Each row of a before or after table is a point. The points were changed in one or more steps. Then noise was added and the rows were shuffled. The steps act on columns, c1 being the first. Write out the steps. A step turns or swaps two columns, mirrors them in a line or flattens them onto one, adds a multiple of one to another, or multiplies or shifts one. Angles are multiples of 10 degrees, from the lower column toward the higher: turns from -170 to 170, lines from 10 to 170 but not 90. Use the fewest steps. Two steps may share a column if one is a turn and the other turns, adds or multiplies; they go together, in the order done. Otherwise the lowest column goes first.
In the rows, 128 means zero.

Before, 12 rows:
[[121 138 112]
 [119  57  93]
 [186 117 145]
 [113  64 113]
 [124 122  94]
 [225 129 192]
 [163  95 148]
 [199 139 146]
 [146  99 171]
 [137 106  57]
 [174 133 139]
 [147 122 181]]
After (12 x 3):
[[171 132  90]
 [135 106  87]
 [115 148 138]
 [ 58 115 146]
 [120  75 149]
 [163 110  97]
 [123 147  82]
 [125 127  68]
 [101  66 150]
 [120 149  56]
 [154 141  16]
 [ 98 132 143]]
Steps: turn c1 and c3 by -110 degrees; shift c2 by 10

Before:
[[106  78 108 157]
 [ 56 173  68 133]
 [178 141 111 171]
 [ 42 142 115 111]
 [132 117 117 157]
 [127 104 118 130]
 [ 57 165 144  46]
 [192 103 123 141]
 [134 103  97 134]
 [122 133 158 150]
 [ 82 162 184  59]
 [ 42 174  53 131]]
After, 12 rows:
[[201 212 133 100]
 [153  80 133 108]
 [208 151 118 134]
 [218 158 124 157]
 [ 67 107 127 120]
 [ 85 100 122 165]
 [169 196 124 108]
 [126 105 128 111]
 [206 162 127 166]
 [135 119 130 151]
 [124 108 122 111]
 [113  97 125 136]]
Steps: multiply c1 by -1; turn c2 and c4 by 50 degrees; multiply c3 by 0

Before (8 x 8):
[[ 81 142  75 133 100 105 148 101]
 [ 99 131 158 129 126 104  83 214]
 [ 94  83 199 131  96 111 178 127]
 [142 121 173 122 102  85 109 129]
 [ 97 170 138  62 140 123  97 197]
 [121 217  98 177 171 115 103  54]
 [152 169 179 160 101 110 119 177]
 [129  98 151 134 130  95 170 164]]
After (8 x 8):
[[181 172 152 141 173 116 109 103]
 [151 103 130 131 149  90 211  98]
 [ 77 146  80 128 127 107 170 161]
 [139 172  98  99 166 130  68  70]
 [158 135 100 129 184 105  38  62]
 [199  87  94 129 145 103 225 143]
 [ 98 218 120 147  57 130  77 165]
 [173 127 141 125 143  86  90 140]]
Steps: swap c1 and c3; turn c2 and c6 by 10 degrees; multiply c4 by 0.4; multiply c5 by 0.7; turn c5 and c8 by -140 degrees; multiply c7 by 2

Before, 11 rows:
[[125 137 137 117 141 147 154 114 145]
 [145 117 139 118 134 129 118 102 145]
 [133 136 123 161 140 135 142 123 145]
 [137 137 141 122 136 114 125 101 129]
 [126 126 123 122 125 121 136 111 144]
 [150 124 136 117 133 114 141 108 129]
 [144 135 139 126 106 123 139 112 132]
 [141 125 128 122 136 125 119 109 123]
 [146 139 124 124 127 129 139 104 127]
 [144 139 136 128 141 134 120 176 140]
 [136 124 142 122 134 125 136 117 108]]
After:
[[141 135 116 118 137 135 139  88 137]
 [142 124 119 108 119 141 141  78 147]
 [134 125 129 128 121 128 119  81 140]
 [122 125 116 116 114 120 136 100 148]
 [141 139 147 116 131 126 139  68 139]
 [144 136 151 151 122 130 142 116 117]
 [133 126 127 117 134 142 136  85 119]
 [149 139 146 134 112 129 120 248 128]
 [131 137 136 124 113 140 125  60 138]
 [142 137 143  99 112 119 154  93 108]
 [151 117 107 125 117 136 118  63 127]]
Steps: turn c6 and c9 by -150 degrees; turn c1 and c9 by 40 degrees; turn c3 and c5 by -140 degrees; add 1.5 times c2 to c3; add -0.7 times c7 to c4; multiply c8 by 2.5

Before, 9 rows:
[[193 100 206 147 140 178 145 144  81  34  77 122]
 [101 126 165 123  57 194 193 140 146 131 150 146]
 [ 95 174  62 122 132 113 150 124 111 116 114  72]
 [ 87  96 158 192  70 181 185 118 151 149 115 160]
 [ 78 161  78 128 136  75 197 133  72 155 132 120]
 [ 93 154 169 144 104 158 155 145 150 183 126 141]
 [116 127 183 154 101 143 187  83 166 137 144 160]
 [ 95 109  77 111 142  72 128 116  84 147 149 118]
 [137  91 210 148  85 111 142 147 103  29  73 128]]
After (9 x 12):
[[100 146  72 104 105  79 130 154  79 131 150 135]
 [159 134 189 126 158 164 192 182 143  64 150 109]
 [118 139 110 172 138  62 154 160 110 138 114 180]
 [189 103 176 108 202 207 147  88  79 184  76 132]
 [155 102 114  97 233 212 140 138 101 137  67 125]
 [146 137  72 163 101  78 198 201  73 115 131 140]
 [118 103 142 134 133 187 188 139 167 100 144  95]
 [139 119 152 156  89 169 150 173 149  77 129 117]
 [134  65 178 104 137 157 183 183 151  69 115  99]]
Steps: add 0.7 times c7 to c8; turn c1 and c8 by -60 degrees; turn c2 and c4 by 80 degrees; swap c3 and c6; turn c5 and c10 by 120 degrees; multiply c12 by -1

Before (14 x 14):
[[ 90 164 109 126 143 138 168 113 113 134 148 151 152 117]
 [106 154 129  92 119 135 107 135 110 105 136 122 153 144]
 [156 141 124 135 126 104 144  98 112  98 120 152 127 156]
 [150 169 116 124 100 150 105  98 112 136 183 133 140 108]
 [198  67 160  81 133 142 127 132 181 115 175 121  86 104]
 [105 176 145 101 122 127 104  95 140 104 156 182 153  87]
 [ 69 125 119 144 125 102  98  87  98 143 148 165 154 125]
 [187 103 153  91 133 132 125 171 120 134 156 178  82 138]
 [133 110 167 170  95 192 126 120 186 139 155 173 117 214]
 [131 164 131 130 167 136 104 106 107 142 112 146 169 114]
 [131 153  65 130 139 173  93 111 114  81 144 152 132  99]
 [105 170 141 136 168 150 117  91  78  93 160 141 132 137]
 [174  83 168  76  96 173 133 109 154 148 129 154  59 139]
 [200  82 166 119  95 174 133 157 124  92 139 134  89  81]]
After (14 x 14):
[[134 163 117 143 244 128  79 108 149 103 111 145 166 122]
 [156 142 151 138 123 139 160  98 125 111 120 159 105 160]
 [192 105 116 155 145 146 121 170  98 170 155 171 103 121]
 [199  79  72 138  27 136 135 161 147 134 141 114  72  86]
 [171  84  62 127  32 139 140 112  72 196 128 139  97 107]
 [148 172 115 144  46 109  83 104 143 123 182 129 141 116]
 [ 69 127 159 144 120 136  67  86 155 118 149 175 154 141]
 [103 176 118 129 112 145  82  94 124  95 156 183 123  79]
 [ 92 165 129 143 176 107 207 110 135 113 149 150 148 121]
 [202  68 101 106 145 151 125 132  80 150 174 114  91  71]
 [106 157 120 163  96 128  85 139 100  95 135 115 128 131]
 [137 110  54  54  29 132 127 120  96 145 152 151 128 210]
 [ 98 166 103 166 246 127 104  93 155 103 159 135 105 149]
 [130 152 119 138 161  52  60 112 153  94 147 152  99 106]]
Steps: turn c3 and c6 by 120 degrees; add 0.3 times c3 to c12; turn c4 and c9 by 120 degrees; turn c9 and c14 by 30 degrees; multiply c5 by 3; multiply c7 by 2; turn c10 and c13 by 50 degrees

Before, 11 rows:
[[201 155 115 157 132  94 171 108  70 172 122 143 119 110 116 132 158 124
  167 131]
 [163  95  89  90 120  23 175 139  63 141 163  91  73 171 127 137 160 122
  145  81]
 [161 217  73 117 175 107 177 147 115 119  75 149 166 209 168 151 209 152
  132 118]
 [ 76  82 149  94 100  93 119 145  54 131  57 104 153 140 152 111  59 121
  130 160]
 [147 156 102 176 125  98 120 129  71 121 129  99  89  69  73 115 180  78
   75  58]
 [ 59  69 156 177  68 117 164 133 160 146 112 130  91 186  97 124 194 249
  161  71]
 [114 150 145 102  77  90  93 135  46  44  77 180 137 132  78 205 138 158
  146 112]
 [148 104 138 128 141 136 168  97 150  94  74 195  63 138  66 115 133 131
   82 116]
 [104 119  59  87 193 165 126  43  88 113 104  96 127 187 103 144  98 153
  138 122]
 [151 153 102 135  88  75 133  93 117 118 127 149 105 124  99 120 137 129
  150 115]
 [152 224 110 112 158 135 123 115 125 133 142 107  96  92  98 157 122  87
  199 122]]
After, 11 rows:
[[157 147 112 134 124  76 135  98 115 112 117 183 103 131 101 145 135 132
  152 117]
 [146  98 192 124 129 130 163 105 139  92 188 150  68 144  71 108 137 133
   82 120]
 [ 71 136 141 132 138  87 127 150 120 125 202  83 158 138 159 120  58 123
  130 160]
 [203 171 115 134 114  96 171 106  91 167 133 154 129 112 114 125 161 125
  166 132]
 [124 177 194 125 129  94  82 135  79  37 126 148 133 131  70  37 131 162
  144 108]
 [143 178  75 127 124  89 128 129  89 123 151 150  88  70  70 133 179  78
   75  61]
 [ 94 137  20 126 135 165 130  45 127 115 143 207 114 191 107 114  94 162
  138 119]
 [151 184  93 128 127 138 123 114  78 133  83 139  97  88 100 114 117  80
  196 119]
 [170 147  42 130 116  24 171 143 115 141  94 165  70 172 124 138 158 119
  146  87]
 [154 178  74 122 123 111 177 146  75 114 161 228 171 203 169  88 210 153
  130 113]
 [ 72  80 166 130 140 114 167 134 177 150 142  86  94 199  90 128 193 254
  159  80]]
Steps: flatten c1 and c5 onto the line at 170 degrees; flatten c2 and c9 onto the line at 140 degrees; multiply c3 by 2; turn c3 and c12 by -50 degrees; multiply c4 by 0; add 0.3 times c19 to c11; turn c11 and c16 by 150 degrees
